Every row gives one point. Each copy is the shape, with its points in the same order, stretched, turned, moved and blurred by noise. Is it also mirrored, or only turned?

Shape (7 x 2):
[[ 33 -49]
 [  1  -2]
 [-16 -13]
 [ 33  68]
 [-33  10]
 [ 24 -19]
 [  1  31]]
Copy 1:
[[-71  42]
 [  2  -1]
 [ 18  14]
 [-11 -91]
 [ 57 -11]
 [-43   9]
 [ 13 -40]]
Copy 1 is: only turned
Copy 2 (7 x 2):
[[ 75 -66]
 [ 18  -7]
 [ 38  16]
 [-95 -34]
 [  9  45]
 [ 37 -42]
 [-30   2]]
Copy 2 is: mirrored
Copy 3:
[[ 66  25]
 [  9   5]
 [-10  24]
 [ 28 -60]
 [-31  15]
 [ 46   6]
 [  3 -21]]
Copy 3 is: mirrored

Shape:
[[  3   1  31 -62]
 [  5  51  19  65]
 [-14  10  26 -15]
 [  1 -14   1 -39]
 [  0 -23  44  53]
 [ 31  16  21  59]
 [ 12  30 -34 -27]
 [-36 -62  33  -8]]
Copy 1:
[[ 32 -33 -14  31]
 [-36  61   4  90]
 [ 29  15   1  44]
 [ 15 -14  -2  -2]
 [-35  52  73  66]
 [-78  37  30  68]
 [ -4  -7 -50  -8]
 [ 41  28  76  10]]
Copy 1 is: only turned
Copy 2 (8 x 4):
[[ -8  39  57  22]
 [-56 -14 -16 -92]
 [-17  36  21 -19]
 [ 14  24  28  25]
 [ 21  15  12 -84]
 [-17 -28   4 -77]
 [-31 -13   0  33]
 [ 53  68  16 -22]]
Copy 2 is: only turned

Shape:
[[ 13  29  15  36  29  -1]
 [  8  15  12 -20 -25 -27]
 [  1  35  20 -20  -4   0]
 [ -1   3  31  22  39  -4]
 [  1  38   9 -29 -16  -2]
 [ 35 -21  14  10  -8  29]
 [ 18  23   1 -27 -37  -3]
 [ 17  12 -38 -27 -14  -3]
 [  9 -10  48  35  35  78]
 [ 10  -4  17  -7 -21 -13]
 [  5  -2  -2 -17  18 -30]
 [-16  12 -15  -9 -30  -8]]
Copy 1:
[[ 13 -24  38 -25  33 -35]
 [-35  -3   9  14   3 -11]
 [-15 -24  27   3  -8 -28]
 [ 27  -2  10  -4  27 -28]
 [-27 -32  22   2  -4 -15]
 [ -4  19  11 -33 -20 -15]
 [-41 -10  19 -10 -18 -15]
 [-24 -17 -13 -23   4  10]
 [ 60  10  37 -47 -34 -20]
 [-25  15   6   3  -2 -10]
 [ -2  -1 -30   9  29 -20]
 [-27  -4  14  -4  10  25]]
Copy 1 is: only turned
Copy 2, 12 rows:
[[ 52 -51 -52 -18 -29   9]
 [  8   2   8   9 -13  63]
 [ 16 -46   5  -3 -18  53]
 [ 35 -60 -36  -1   4 -10]
 [  6 -25  25  -8 -19  53]
 [ 14  -7 -41 -53   2   2]
 [  0   2   8 -15 -27  68]
 [ 28  38  26   0 -14  27]
 [ 10 -95 -64 -68  -2 -46]
 [ -2  -3 -12  -8  -4  34]
 [ 35   0  15  29  20  12]
 [-15   9  11  10 -38  19]]
Copy 2 is: mirrored
Copy 3 (12 x 6):
[[-28   4  45 -19 -31  23]
 [ -8  31  -1  32  28  19]
 [ -4  37 -10  31 -18  33]
 [  5  10  18 -24 -15  14]
 [-11  33 -20  40 -14  33]
 [ 18   4   6  21  20 -53]
 [-10  29 -12  52  17   7]
 [-27  -1 -36  19   4  -3]
 [ 45  -6   6   9 -46 -43]
 [  6  14   3  26  35  -4]
 [ -7  17 -20 -13  13  14]
 [-19 -27 -18  28  10  16]]
Copy 3 is: mirrored
Copy 4 (12 x 6):
[[-37  25 -20  -2  17   6]
 [ 19   0  -5 -30  25 -10]
 [ -2  19 -11 -40  12 -18]
 [-48  -5 -22 -11  28  10]
 [ 12  23  -9 -36   3 -25]
 [-13   6  40 -15  48   1]
 [ 31  20  14 -33  18 -21]
 [ 26  14  17  11  -3 -43]
 [-75  19  27 -36  32  23]
 [  6  -7   9 -26  34   3]
 [ -6 -18 -15   4  20 -25]
 [ 18   8   8  -7 -12  -2]]
Copy 4 is: mirrored
